Rows are points. The points of each table are mixes of a few directions, plus a little noise. How many directions does each table use, and how many do they share? Where both have some left over, give the other angles between the two spaces (their principal angles), to ten degrees, smallest first.

First (5 x 2):
-6,31
6,-54
-4,28
9,-62
-10,62
Second (4 x 2):
13,-83
-2,12
-9,50
-3,22
Directions: first 1, second 1, shared 1

First (8 x 4):
-19,-28,-18,37
5,13,-60,5
-10,-14,-24,25
-46,-31,-25,-5
14,11,17,-7
7,2,77,-25
21,14,-63,34
29,34,95,-64
Second (7 x 4):
80,18,50,3
29,-26,-59,41
-42,-6,-22,-3
11,3,9,-2
-6,13,35,-21
9,-20,-48,27
-84,19,37,-50
Directions: first 3, second 2, shared 1; angles 30

First (7 x 8):
13,2,8,10,1,4,2,5
30,15,-28,-29,-62,-37,-39,22
77,18,27,40,-23,2,4,49
-63,-15,-22,-33,16,-5,-4,-40
7,3,-6,-5,-13,-7,-6,4
25,-2,55,68,57,46,52,13
-91,-21,-35,-49,18,-8,-10,-58
Second (8 x 8):
-11,6,-24,-2,14,6,-33,10
44,-9,-46,-31,55,12,32,32
-42,29,-4,-2,8,5,-73,15
11,-19,-19,25,-8,3,6,-13
-20,-3,95,22,-83,-27,43,-52
36,-32,-6,19,-11,-1,56,-19
16,18,68,23,8,12,31,15
-34,11,-64,-54,16,-10,-62,11
Directions: first 2, second 4, shared 1; angles 90

First (8 x 12):
-10,-22,2,4,-27,-16,-5,17,-1,10,-18,49
-43,-37,-29,10,-12,29,-2,24,57,30,-10,70
31,17,-4,-1,-42,1,14,-31,5,6,-25,-51
14,22,21,1,28,13,-35,34,-14,-14,14,-9
-42,-48,-30,10,-8,-19,-3,16,28,7,3,80
41,16,-35,6,-38,-26,-1,-34,19,-18,-5,-71
-1,23,46,-15,48,19,16,-5,-51,-3,13,-15
11,30,27,-13,51,1,16,-23,-46,-20,27,-51
Second (9 x 12):
1,13,-23,-22,44,64,16,-32,-8,-7,9,-53
-10,-19,21,21,-36,-42,-30,52,13,11,-10,74
-7,-9,-11,2,-15,22,-8,11,21,14,-16,19
-13,13,-5,4,10,54,14,-3,50,28,0,-20
11,15,-15,-22,40,28,19,-41,-30,-20,14,-58
5,-3,22,0,11,-54,-12,12,-45,-24,15,19
2,10,-15,-26,56,50,6,-25,-35,-22,16,-40
7,-23,-16,11,-71,-25,-10,11,25,14,-36,35
4,6,42,32,-38,-95,5,14,12,6,9,22
Directions: first 5, second 4, shared 3; angles 90

First (9 x 18):
-13,-29,27,-23,-49,-58,-70,48,22,-35,-7,18,44,20,5,46,8,71
-58,-18,8,-11,-19,-82,-4,31,-34,-48,-44,-39,49,41,-37,47,-4,-5
-20,-2,3,-10,-10,-23,-3,-1,-12,-12,-11,-12,16,12,-2,21,-6,0
-38,10,-10,-21,-6,-12,25,-45,-35,-3,-15,-35,10,12,6,29,-26,-27
-15,-19,13,-3,-17,-46,-28,42,1,-28,-15,-1,29,18,-18,22,9,23
20,19,-17,28,43,44,49,-18,-8,24,6,-4,-37,-17,-13,-47,4,-49
39,25,-21,24,43,75,45,-39,5,44,26,10,-52,-34,10,-56,2,-43
72,14,-9,33,36,84,10,-4,41,45,43,46,-57,-46,18,-70,20,-2
11,1,5,-18,-18,15,-24,-16,18,10,19,18,-2,-10,32,11,-6,30
Second (10 x 18):
-28,-35,16,53,22,-48,36,3,-22,-5,-7,-49,-12,5,-1,-26,-38,-11
0,-6,15,-49,-47,-19,-66,22,31,-14,3,37,30,22,-1,63,18,50
6,-24,18,27,-3,3,-3,-30,-8,7,19,-22,-2,-53,95,-53,-43,55
-19,-43,36,2,-38,-58,-47,14,11,-20,8,-10,26,1,47,20,-30,75
22,5,-1,-3,8,40,13,-45,35,48,42,28,-55,9,-3,18,-18,-15
-30,-39,21,39,3,-60,9,22,-29,-30,-19,-50,20,-5,16,-25,-28,18
7,42,-29,-30,10,25,7,19,-1,-4,-18,27,2,26,-72,29,51,-55
-19,-9,-3,34,31,-18,45,7,-25,-5,-15,-31,-8,9,-34,-23,-9,-41
26,45,-29,-31,11,58,7,-12,11,19,7,36,-17,1,-33,12,38,-40
31,63,-41,-41,10,77,-4,-1,-6,2,-10,36,9,-23,-13,-9,59,-35
Directions: first 3, second 4, shared 2; angles 80

First (9 x 24):
-2,-2,-1,-1,2,0,-3,-6,-5,0,2,1,-2,5,4,-2,1,3,1,3,-5,3,3,0
0,0,0,0,0,0,0,0,0,0,0,0,0,0,0,0,0,0,0,0,0,0,0,0
28,26,15,12,-18,-1,36,70,62,0,-24,-11,26,-60,-42,23,-16,-33,-8,-34,59,-39,-39,3
-4,-4,-2,-2,3,0,-5,-10,-9,0,3,1,-4,8,6,-3,2,5,1,5,-8,5,5,0
38,36,20,16,-25,-2,48,95,84,0,-33,-14,35,-81,-57,31,-21,-45,-11,-46,80,-53,-52,4
-7,-7,-4,-3,5,0,-9,-18,-16,0,6,3,-6,15,11,-6,4,8,2,9,-15,10,10,-1
-6,-5,-3,-3,4,0,-8,-15,-13,0,5,2,-5,13,9,-5,3,7,2,7,-13,8,8,-1
-27,-25,-14,-11,17,1,-33,-66,-58,0,23,10,-24,56,40,-22,15,31,8,32,-55,36,36,-3
-21,-19,-11,-9,13,1,-26,-51,-45,0,18,8,-19,43,31,-17,11,24,6,25,-43,28,28,-2
Second (9 x 24):
13,-2,-38,23,-7,-2,-36,-31,14,25,20,-45,24,11,48,-5,12,9,-33,16,-24,15,-18,26
8,45,48,6,-7,-27,28,34,-15,13,-14,-13,8,4,3,33,-25,13,-1,-16,-18,-5,20,3
-17,-18,40,-28,-32,5,1,-4,-42,-10,3,19,-17,43,0,-12,27,25,21,18,-5,-41,46,-25
12,19,-7,4,-32,1,-2,9,-24,41,29,-46,29,47,53,-3,26,24,-28,21,-33,-4,25,18
12,22,19,7,7,-8,30,44,35,-11,-25,9,4,-48,-41,23,-29,-24,5,-32,36,-12,-24,-3
-8,-6,-36,-6,40,16,15,5,0,-6,5,27,-13,-15,-18,-13,-10,-22,10,-7,7,43,-12,1
0,-13,-55,-9,20,33,18,19,8,8,22,12,2,-7,-7,-26,15,-25,-2,3,19,30,-14,5
-14,0,33,-2,0,-20,-17,-35,-31,-9,-7,5,-16,25,13,10,-8,27,10,8,-33,0,27,-7
-6,-47,-6,5,10,3,-37,-42,56,-51,-33,31,-21,-58,-49,-6,-9,-25,19,-11,50,-26,-51,-17
Directions: first 1, second 5, shared 1
